Each point is reached from the start by the listed moves, each made once or not at all, plus a little noise. Is the number of moves made odd or even? Then give how often each move was made.

Moves:
(1): [-3.4  0.2 -6.1]
(2): [-3.4  9.9 -1.7]
(3): [ 5.0  2.9 -1.3]
Start: [ 4.6 -0.8  4.4]
Points:
[ 4.1 -1.2  4.5] -> even (0, 0, 0)
[ 1.1  0.2 -1.3] -> odd (1, 0, 0)

Moves:
(1): [-0.5 -0.3  4.1 -1.8  4.1 -1.1 -2.3 -3.0 -0.8  0.6 -3.0]
(2): [-1.6  2.5 -0.5 -1.4 -2.2  1.2 -4.4 -0.5  0.3 -1.0  3.6]
(3): [-2.7 -2.0  1.1  1.6 -0.1 -3.2 -1.9 -1.4 -0.5 -2.7  1.0]
(4): [ 1.3  0.2  0.8  4.9  3.5 -4.4 -0.3 -1.8 -1.9  1.1 -0.5]
(5): [-2.4  1.0 -0.8 -0.4  1.8  1.1  1.5 -0.9 -1.0 -0.8  0.5]
(6): [ 4.2 -0.4  0.1  0.9 -0.4  2.5  1.7 -1.1 -1.5 -1.1  0.9]
(7): [ 3.3  3.0  2.2  0.7 -1.9 -0.1  3.8 -0.2  1.6  0.3 -0.7]
(8): [-0.6 -0.2 -2.6 -1.8  0.7 -1.1 -0.5  1.2  2.0 -1.9 -1.3]
(9): [-0.7 -4.0 -2.1  0.5  3.6  1.1  1.7 -2.6  2.8  2.8  2.7]
(10): [ 1.9  0.2  1.4 -0.8  1.2  0.1  1.8 -0.2 -1.9  2.0  2.2]
(11): [-0.6 -1.9 -1.4  1.0 -3.3 -2.1 -0.1 -2.9 -2.2 -0.1  3.1]
Start: [ 0.3 -0.6  1.0 -0.8  4.0 -1.4  4.9  0.7  1.6  2.4  0.2]
Points:
[ 5.6  1.3  9.9  3.9 12.2 -6.6  9.1 -7.9 -4.6  1.6  0.7] -> odd (1, 0, 1, 1, 1, 1, 1, 0, 0, 1, 0)
[-6.0 -1.1  2.4 -4.5  6.2 -6.4 -0.8 -7.0 -2.2 -1.7  6.1] -> odd (1, 1, 1, 0, 1, 0, 0, 1, 0, 1, 1)
[-6.1 -3.4  4.1 -0.4  6.5 -6.5  2.3 -7.5 -3.1 -0.7  2.0] -> even (1, 0, 1, 0, 1, 0, 0, 0, 0, 0, 1)
[ 6.2  3.7  6.9  1.9  6.7 -4.4  6.4 -9.8 -5.6  3.1  6.8] -> even (1, 1, 0, 1, 1, 1, 1, 0, 0, 1, 1)
[  0.7  -6.6   1.6   1.7  11.2  -8.5  -0.1 -12.2  -2.1   1.9   9.1] -> odd (1, 1, 1, 1, 0, 1, 0, 1, 1, 1, 1)
[ -7.7  -5.2  -0.7   1.4  12.0 -10.0  -1.4 -11.0   0.4   0.3   6.4] -> even (1, 1, 1, 1, 1, 0, 0, 1, 1, 0, 1)
[ 2.6 -4.7 -1.1  0.6  5.6 -3.4 12.8 -7.0  0.9  1.0  8.6] -> even (0, 0, 1, 0, 1, 1, 1, 1, 1, 1, 1)
